Each point is reached from the start by the listed moves, each made 0, 1 or 2 times, or once backwards (-1), plus a little noise. Say if it took an odd or an even number of moves. Then give how often each move was made.
In the rows, zero is written as 128.

Moves:
(1): [159 124 106]
(2): [128 151 121]
Start: [136 141 144]
Points:
[105 191 152] => odd (-1, 2)
[198 133 100] => even (2, 0)
[167 160 116] => even (1, 1)

Moves:
(1): [143 119 114 139 112 137]
(2): [148 158 136 119 126 127]
(3): [157 115 153 113 117 120]
(4): [110 134 139 150 109 123]
(5): [138 119 134 147 147 118]
(6): [123 123 136 128 131 155]
Start: [126 122 119 135 120 113]
Points:
[230 110 184 135 130  47] => even (0, 1, 2, 0, 2, -1)
[ 61 112  76 175  79 139] => odd (1, -1, -1, 1, -1, 0)
[131 124  81 146 168  88] => even (0, 0, -1, -1, 1, -1)
[110 157 107 175  98 150] => odd (1, 1, -1, 1, 0, 1)
[203 119 103 187 121  83] => even (2, 1, 0, 0, 2, -1)

Moves:
(1): [141 129 126 128 124 126 125 121 136 129 134 111]
(2): [130 151 128 135 127 135 128 126 118 131 118 127]
(3): [140 132 158 117 144 114 128 118 136 138 106 133]
(4): [125 115 144 151 128 119 122 115 118 126 125 120]
(5): [129 129 124 138 155 129 126 125 130 144 131 121]
(6): [131 120 137 136 124 159 144 127 134 136 132 134]
(7): [130 132 129 132 124 117 146 129 123 129 139 129]
(8): [140 127 137 133 135 126 126 157 123 129 129 121]
(9): [104 140 124 141 127 125 131 138 157 125 132 131]
(10): [128 126 125 124 116 122 130 130 132 145 129 124]
(11): [132 132 147 116 118 133 113 119 123 135 164 131]
Start: [139 131 126 116 111 140 127 124 135 143 147 126]
Points:
[199 140 209 158 138 102 186 154 136 189  92  98] => even (1, 1, 2, 1, 0, 1, 2, 2, 0, 1, -1)
[185 167 119 166 102  79 131 168 116 170 115  56] => even (2, 2, 0, 1, 0, -1, 1, 2, 0, 2, -1)
[102 127 200 133  78 161 150  84 224 189 103 151] => even (0, 0, 2, 1, -1, 2, -1, -1, 2, 2, 0)
[146 140 167 193 166  52  97 150 191 207 143  49] => even (2, 0, 1, 2, 2, -1, 0, 2, 2, 2, 0)
[185 130 104 159  95 204 201 117 106 136 160 100] => odd (2, 1, -1, 0, 0, 2, 2, 0, -1, -1, -1)
[121 129 123  97  91 249 122  98 141 181 239 164] => even (-1, 0, -1, -1, 1, 2, -1, -1, 0, 0, 2)
[134 159 190 152  77 173 201  79 111 155 121 165] => odd (-1, 2, 1, 1, -1, 2, 2, -1, 0, 0, 0)

Moves:
(1): [128 114 110 128 135 138 141 118 128 126 139 128 137 130 123 121 135 125
 126 141 137]
(2): [138 127 136 132 138 113 120 123 110 135 123 123 112 140 119 133 118 131
 141 107 120]
(3): [123 119 149 117 125 100 135 127 109 141 136 153 125 132 122 130 122 129
 116 123 132]
(4): [121 133 132 140 135 123 124 137 137 123 140 142 126 135 129 130 153 129
 131 121 121]
(5): [123 137 139 137 139 131 123 125 130 126 128 123 123 119 135 122 138 131
 123 145 134]
(6): [144 124 135 127 128 142 127 136 128 118 122 127 123 124 131 149 132 142
 128 129 134]
(7): [140 156 124 127 141 122 149 134 115 127 133 126 124 120 128 121 121 133
 126 127 134]
(8): [135 126 130 112 135 121 118 143 124 119 130 122 131 124 120 132 137 132
 135 128 117]
(9): [138 127 136 129 137 128 126 129 135 131 136 117 142 129 117 120 116 127
 135 113 139]
(10): [128 133 145 125 132 122 132 132 135 136 130 123 121 132 125 121 127 146
 139 133  98]
(11): [122 122 138 125 134 133 133 147 111 132 129 113 126 131 144 124 123 127
 135 122 121]
(12): [124 140 124 111 135 136 130 123 121 141 131 128 125 132 121 123 133 121
 123 136 123]
(13): [114 129 124 140 128 144 115 124 116 127 149 122 149 130 116 119 127 150
 126 134 126]
(14): [115 137 137 125 155 110 129 125 115 125 138 138 141 147 127 127 107 131
 125 135 126]
(15): [150 127 129 118 113 120 129 127 132 129 127 109 150 134 140 143 145 114
 137 105 124]
(16): [108 132 139 127 126 122 134 137 113 137 134 121 115 115 129 153 136 115
 126 141 119]
(17): [115 121 116 130 123 123 136 120 131 113 124 117 142 150 106 117 129 150
 120 125 126]
(18): [139 126 132 115 132 116 108 127 134 118 154 124 117 125 128 137 119 131
 124 131 131]
Start: [119 134 120 119 127 122 121 119 141 123 105 126 124 130 111 123 125 120
 119 122 125]
Points:
[160 131 177  49 206 119  53 177  89 153 124  35  67 114 126 173 123  46
 178  82 110] => even (0, 2, -1, 0, 1, 0, -1, 2, 2, -1, 2, 2, -1, 0, 0, 1, -1, 1)
[ 66 164 191 132 195 100 230 157  33 174 138 159 115  87 153  88  39 109
  83 176 181] => even (1, -1, 2, -1, 1, 0, 2, -1, 1, 0, 2, -1, 0, 1, -1, 1, -1, -1)
[ 90 115 131  93 177 114 130  72  16 186 144 137 149 162  32  85 117 151
 101 142 121] => even (2, 2, 2, -1, 1, 0, 0, 1, 0, 0, 0, 2, 2, 0, 0, 0, 0, -1)
[ 69  55 223  82 168  31 175 169  22 169 135 109 124 224  80 188 149 146
 167  75   7] => odd (2, 2, 2, 1, -1, 1, -1, 1, 0, 2, 2, 0, 0, 1, 1, 2, 1, -1)
[207 183 144  18 170  82 170 194 106 109 145  57 171 139 157 164 112  90
 146  67 123] => odd (0, -1, 0, 0, -1, 1, 2, 1, 1, 0, 2, 1, -1, 1, 2, 0, 0, 1)
